Every row gives one point. The points of each table are mixes of a few directions, plus a little noise. How many directions does each table use, and how many do they share? Where both have some left over, give the other angles between the two spaces (their principal angles), to ten degrees, smallest first.

First:
-23 78

9 -30

8 -26

6 -21
Second (6 x 2):
-2 7

9 -29

-17 59

14 -49

13 -45

-17 58
Directions: first 1, second 1, shared 1

First:
44 -13 62 29 39 -3

-30 6 -32 -18 -20 -4

-54 9 -43 -28 -27 -15

79 -2 -11 23 -6 64

-52 10 -47 -28 -30 -12

-48 3 1 -15 0 -36

-19 -3 22 0 14 -26

79 -11 46 36 30 31
Second, 6 rows:
-20 -11 22 18 -1 -36

80 -35 -47 43 18 3

-26 18 -8 -21 -28 19

-14 -19 11 62 -68 -17

-33 29 1 -69 43 2

16 18 21 -33 37 27
Directions: first 2, second 4, shared 2

First (9 x 11):
2 19 -11 -1 5 23 -75 -12 11 33 -24

-2 11 -3 3 -2 12 -23 -10 3 19 -20

-5 12 2 7 -8 12 1 -13 -1 18 -28

-3 15 -1 5 -3 15 -23 -13 2 24 -28

8 18 -18 -8 15 25 -117 -6 19 35 -12

-25 9 28 28 -40 1 149 -29 -27 4 -58

2 -9 2 -1 2 -11 15 8 -2 -14 17

1 -15 5 -3 0 -16 37 11 -5 -24 23

23 -62 -2 -31 30 -64 35 63 0 -94 132
Second (10 x 11):
-28 26 -8 27 5 32 -2 -28 -9 14 -15

-6 -29 -36 16 -2 14 -22 -9 -16 43 -52

39 16 40 -65 0 -43 69 13 29 -48 63

48 -53 -32 -17 -17 -49 -15 37 -11 73 -38

-18 -3 -2 26 2 16 -34 2 -6 -7 -6

-15 35 58 -4 11 4 0 12 25 -103 80

-32 51 22 34 6 23 -11 -12 0 -20 27

-3 -42 -49 34 -8 9 -51 5 -26 74 -71

28 15 -6 -21 -8 -30 40 -1 -1 53 -4

-11 -16 14 -31 13 24 27 -20 17 -79 15
Directions: first 2, second 4, shared 0; angles 30, 50

First:
-7 40 -16 -32 -17 14 -17 14 40 99 -35 -30 43 -3 28 -41 63 -44

74 -17 15 -21 13 14 -35 8 21 38 -44 23 47 -12 40 -20 25 -4

-34 38 -32 -35 -7 -13 1 19 30 106 -30 -67 37 22 23 -40 70 -66

50 -21 -3 -3 15 -47 33 -31 -66 -65 14 16 -42 34 -9 23 -4 8

30 34 -27 -46 -39 17 -29 2 8 57 -13 2 16 -3 39 -39 85 -33

7 -38 3 11 8 6 -16 8 -12 -54 23 19 -12 -3 -1 17 -25 22

-15 4 24 28 6 8 14 -9 7 -19 2 16 -8 -17 -24 17 -47 29

-16 -24 5 21 3 7 -3 3 -10 -55 28 15 -21 -7 -16 21 -38 26

-103 -16 -33 11 5 -6 -2 37 15 0 35 -65 -4 18 -16 3 -10 -25

-20 -17 47 54 46 -17 44 -16 1 -36 -10 6 -7 -5 -46 40 -98 41

33 17 15 12 -32 16 10 -36 -35 -70 30 67 -50 -23 -19 21 -19 48
Second:
-2 -2 7 3 20 -13 11 2 8 23 -21 -18 16 7 0 -2 -7 -10

40 -40 19 -4 47 -9 -18 19 24 33 -45 -10 53 5 25 -6 -9 -10

-19 21 -15 0 -37 13 2 -11 -18 -33 37 17 -38 -8 -11 4 9 11

32 -32 14 -4 33 -4 -17 15 17 23 -33 -5 40 3 21 -5 -6 -6

42 -38 11 -7 20 8 -33 17 12 3 -20 13 32 -5 26 -5 -1 3

-2 -1 8 3 22 -15 14 2 9 27 -22 -21 18 10 -1 -2 -8 -11

-4 -1 10 4 31 -21 18 3 13 37 -31 -28 25 13 -1 -2 -11 -15

-88 93 -54 3 -137 39 23 -48 -67 -114 135 51 -145 -25 -55 18 32 38
Directions: first 5, second 2, shared 2

First, 9 rows:
-11 27 18 -46 -23 24 -17 -14 49 -43 6 -29 10 -23 -17 -53 5 30 -12 18 -36
 11 -61 -39 -48 -14 20 17 49 -36 -20 -51

-1 4 3 -7 -3 3 -2 -2 8 -7 0 -5 1 -4 -3 -8 2 4 -2 2 -5 2 -9 -6 -8 -2 3 3
 7 -5 -3 -7

-5 12 8 -22 -10 11 -7 -6 22 -19 2 -13 4 -11 -8 -24 1 14 -6 9 -16 5 -29
 -17 -22 -6 9 8 23 -16 -9 -22

-17 35 26 -64 -33 33 -25 -19 67 -59 7 -40 14 -33 -23 -72 7 41 -16 25 -49
 16 -85 -54 -67 -20 27 23 68 -48 -28 -69

10 -23 -17 43 21 -21 16 13 -43 37 -5 25 -9 21 15 46 -4 -26 11 -16 31 -11
 55 34 43 12 -17 -14 -44 31 17 44

-1 4 3 -8 -4 4 -2 -2 8 -7 1 -5 2 -4 -3 -8 0 4 -2 3 -5 3 -9 -6 -8 -2 3 2
 7 -6 -4 -7

24 -53 -38 94 47 -48 35 28 -97 85 -12 57 -20 48 34 105 -9 -61 24 -37 70
 -24 123 78 98 30 -40 -34 -99 72 41 101

14 -29 -21 53 27 -26 19 15 -55 47 -6 32 -11 26 19 58 -5 -34 13 -21 40
 -13 67 43 54 16 -22 -18 -55 39 23 55

-11 23 17 -41 -21 22 -15 -11 42 -38 5 -25 8 -21 -14 -46 3 27 -11 16 -31
 10 -53 -33 -42 -13 19 14 44 -30 -17 -43
Second, 9 rows:
7 -14 -10 26 13 -13 10 8 -27 24 -3 16 -5 13 9 29 -2 -16 7 -10 19 -7 33
 21 27 8 -11 -9 -27 19 11 27

-5 10 7 -19 -10 10 -7 -5 19 -17 2 -12 4 -9 -7 -21 2 12 -5 8 -14 5 -24
 -15 -19 -6 8 7 20 -14 -8 -20

-29 64 47 -116 -58 59 -43 -34 120 -105 14 -70 25 -58 -41 -129 11 74 -30
 46 -87 29 -151 -96 -120 -35 49 41 122 -87 -50 -123

3 -7 -5 13 6 -7 5 4 -13 12 -2 8 -3 6 5 14 -1 -8 3 -5 9 -3 17 11 13 4 -5
 -4 -14 10 6 14

1 -2 -2 4 2 -2 1 1 -4 3 -1 2 -1 2 1 4 0 -2 1 -1 3 -1 5 3 4 1 -2 -1 -4 3
 2 4

-5 12 9 -21 -11 11 -8 -6 22 -19 2 -13 4 -11 -8 -24 2 14 -5 8 -16 5 -28
 -18 -22 -6 9 7 22 -16 -9 -23

2 -3 -2 6 3 -3 2 2 -6 5 -1 4 -1 3 2 7 -1 -4 1 -2 4 -2 8 5 6 2 -3 -2 -6 4
 3 6

8 -16 -12 29 15 -15 11 9 -30 27 -4 18 -6 15 11 33 -3 -19 8 -12 22 -7 38
 24 31 9 -12 -10 -31 22 13 31

20 -43 -31 78 39 -39 29 23 -80 71 -10 47 -17 39 28 87 -7 -50 20 -31 58
 -20 102 64 81 23 -33 -27 -82 59 34 83
Directions: first 1, second 1, shared 1

First:
-18 48 35 -100 47 27 23 7 18 85 5 1 33 -42 -11 47 7 39 26 -5 -34 28 5
 -11 43 59 -22 -60 -34 -71 -35 -17

77 -25 -51 88 -32 -24 -4 -13 2 -18 -24 16 -45 65 14 -33 -16 -37 -19 0 81
 2 5 27 -33 -87 32 34 53 81 9 -13

-46 -8 17 -41 7 4 3 18 -14 -2 20 2 20 -42 -21 18 3 18 -3 12 -37 5 -1 -11
 6 51 -33 -5 -13 -28 4 15

-35 -11 -15 -51 5 6 20 23 -28 27 -3 21 3 -41 -21 14 -9 22 -10 7 4 12 22
 1 9 39 -14 23 4 -9 -22 18

-41 32 21 -54 25 24 7 -2 3 27 -4 -12 26 -28 9 11 10 24 19 -16 -37 -11 3
 -15 33 37 10 -14 -39 -51 -28 5

43 -35 -39 122 -47 -27 -28 -19 -6 -85 -14 -6 -39 66 28 -57 -6 -49 -22 -5
 46 -34 -10 14 -43 -88 43 55 35 80 33 6

-38 31 27 -44 24 21 0 -5 7 17 1 -18 26 -23 11 9 12 19 19 -15 -41 -15 -3
 -17 29 33 10 -19 -40 -50 -18 2

59 -29 3 81 -31 -32 -24 -7 18 -49 20 0 -20 44 -8 -12 -2 -36 -14 21 18 15
 -24 13 -43 -45 -26 -16 35 48 54 -16
Second (8 x 32):
53 15 41 -16 38 5 -6 13 -24 24 38 16 35 1 -21 19 -27 29 -35 16 13 44 -21
 -8 -3 44 -61 -46 -15 8 32 -5

-86 -68 -71 44 -74 -30 9 28 5 -72 11 2 -88 -23 2 -65 33 -47 58 9 -18 -72
 38 19 -26 -59 40 97 17 36 5 6

40 -15 -19 39 6 1 -12 -5 -64 -24 -25 22 24 26 2 -9 -44 13 -81 -2 68 16
 -4 0 -17 5 5 45 25 56 4 39

-12 -27 -15 -34 -30 -16 15 -9 30 30 -48 9 5 -20 -37 82 5 -12 -26 19 4 61
 7 14 -15 13 -24 -24 80 -27 -25 9

1 -24 18 -48 -11 -20 15 22 29 35 21 18 1 -36 -58 69 7 1 -2 40 -20 67 -1
 10 -18 39 -81 -57 44 -25 18 -14

22 39 24 19 38 20 -13 -3 -20 -9 31 -11 13 22 34 -55 -8 15 15 -21 -3 -40
 -13 -15 19 -5 22 1 -70 10 13 -9

-9 68 31 -28 29 30 -1 -40 53 37 -29 -42 21 16 45 5 27 4 50 -39 -42 -29
 -9 -14 48 -15 58 -46 -49 -68 -42 -25

-10 12 -8 24 4 9 -7 -7 -8 -21 1 -13 -10 14 31 -45 5 -3 19 -21 -2 -47 2
 -5 10 -25 43 29 -34 9 -5 0
Directions: first 4, second 4, shared 2; angles 60, 80
